Each row of a before or after table is a point. One or more steps were done to the points. Then noise was added and the rows were shuffled. The steps act on columns, c1 being the first. Name the steps. A step turns or swaps two columns, mirrors them in a line or flattens them onto one, adds a multiple of one to another, or multiplies or shifts one. Angles are multiples of 10 degrees, from the lower column toward the higher: turns from -170 to 170, lines from 10 to 170 but not 90. Use the fewest steps. Two steps may share a column if one is a turn and the other turns, adds or multiplies; they go together, in the order done. Otherwise the lowest column goes first.

Before, 11 rows:
[[-0.2 -6.1]
 [-0.1 -0.1]
 [-0.5  5.3]
 [ 1.6 -7.3]
 [ 4.8  4.6]
 [-1.4 -2.8]
 [ 6.0  5.8]
 [ 4.6  9.3]
 [ 0.9  3.3]
 [ 3.0  1.7]
 [ 3.5  6.9]]
After:
[[-4.2  4.8]
 [-4.9 -0.2]
 [ 0.2  0.3]
 [-6.9  3.7]
 [ 7.3  1.7]
 [ 6.0 -0.2]
 [-9.4  4.6]
 [-3.3  1.4]
 [ 2.8 -1.2]
 [-2.1  2.7]
 [-6.2  6.3]]
Steps: turn c1 and c2 by 90 degrees

Before, 10 rows:
[[-3.0 -1.6  4.1 -1.2 -1.0  1.4]
 [ 1.4  0.9  4.7 -5.0  7.4  2.6]
 [-0.5 -2.5 -5.2 -1.4 -0.9 -6.3]
 [ 1.8 -8.4 -9.3  3.8  1.2  1.5]
 [ 5.4  0.9  0.6 12.4 -0.8  1.0]
 [ 4.1  1.9  0.3 -3.7  1.8  1.6]
 [ 4.0 -0.9  2.5 -6.4  1.6  2.0]
 [ 5.8 -0.5  3.0 -7.5  8.7  0.7]
 [-3.1  1.0 -9.4 -6.5  2.3  3.0]
 [ 1.2 -1.0  4.7 -5.8 -0.5 -2.5]]
After:
[[16.5 -0.2  1.3 -3.7 -6.8 -9.0]
 [ 5.0 -7.2 -9.8 -0.8 -0.3 -4.4]
 [ 3.5 -1.2  4.3  0.9  2.6  5.7]
 [-2.3 -2.5 -4.9 -4.2 -0.2  4.5]
 [12.1  1.4  0.9  2.0  4.3  0.4]
 [-9.1 -2.2  4.0  2.4  0.8  0.5]
 [-8.7  2.2 -8.8  5.5  5.0  2.5]
 [12.1 -1.1  2.0  4.0  5.0  3.0]
 [17.8 -1.0  3.1  1.7 11.5  1.8]
 [ 4.4 -0.1  4.4  2.7  9.0 -1.5]]
Steps: multiply c1 by 3; turn c2 and c3 by 10 degrees; turn c4 and c5 by -30 degrees; turn c4 and c6 by -120 degrees

Before (9 x 11):
[[  4.0   7.5   6.0   0.8  -0.3   3.6   2.3   5.8   3.8   1.8  -1.0]
 [ -1.1   2.7  -5.2  -4.7  -2.8  -0.9   3.3   2.6  -6.2   2.5   0.2]
 [  6.6  -3.1   2.5   0.5  -0.5  -3.4   1.1   2.2   4.5   0.7   2.6]
 [ -4.4  -9.8  -0.6   8.3   1.1   5.2  -1.0  -6.0  -4.6   0.1  -4.5]
 [  8.0   0.5   5.8  -6.0   3.6   2.3   0.4   3.0   5.1   1.7  -0.7]
 [ -1.4   2.4  -4.7   1.1   2.7   1.8   5.5  -2.3  -1.4   4.2   0.6]
 [ -3.0   3.7  -7.8  -2.9  -2.3  -3.3   2.0  -0.2  -0.5   3.6  -6.0]
 [ -5.7 -15.0  -6.1   4.9  -2.6   3.8  -0.7   1.3   1.3   8.2   0.2]
 [ -2.0   0.3   4.6  -3.1   1.2  -1.7  -1.5   3.8   5.3   4.0   3.3]]
After:
[[ -8.5 -11.3   0.4   1.2   2.0   4.8   0.5  -6.3  -4.8   0.9   4.2]
 [ -7.2 -14.1  -6.3  -5.3   2.9   4.1   1.0   1.2   1.8  -8.4   0.8]
 [  2.5   5.0   4.1   5.6  -5.2   3.8  -0.6   5.4   5.0  -0.8   1.5]
 [ -1.7   3.1  -0.9   2.1   2.2   2.0   7.2  -2.0  -1.4  -4.4   1.0]
 [ 11.0   1.1   6.7   0.5  -1.7   1.6  -0.5   3.2   5.4  -2.4   1.1]
 [  1.1   1.7   3.8  -3.4  -1.9  -1.9  -2.5   4.4   5.6  -4.9  -2.6]
 [ -0.5   4.5  -6.7  -2.8   2.8  -3.2   4.5  -1.1  -0.3  -3.0   8.1]
 [  4.3  -3.9   1.6   3.1  -2.5  -3.2  -0.4   2.2   3.8  -1.0  -2.2]
 [  2.0   4.2  -5.5  -2.5   0.9  -0.4   4.8   2.6  -6.9  -1.9   0.7]]
Steps: turn c1 and c4 by 40 degrees; turn c2 and c4 by 20 degrees; turn c3 and c5 by -50 degrees; turn c5 and c7 by 30 degrees; turn c10 and c11 by 170 degrees
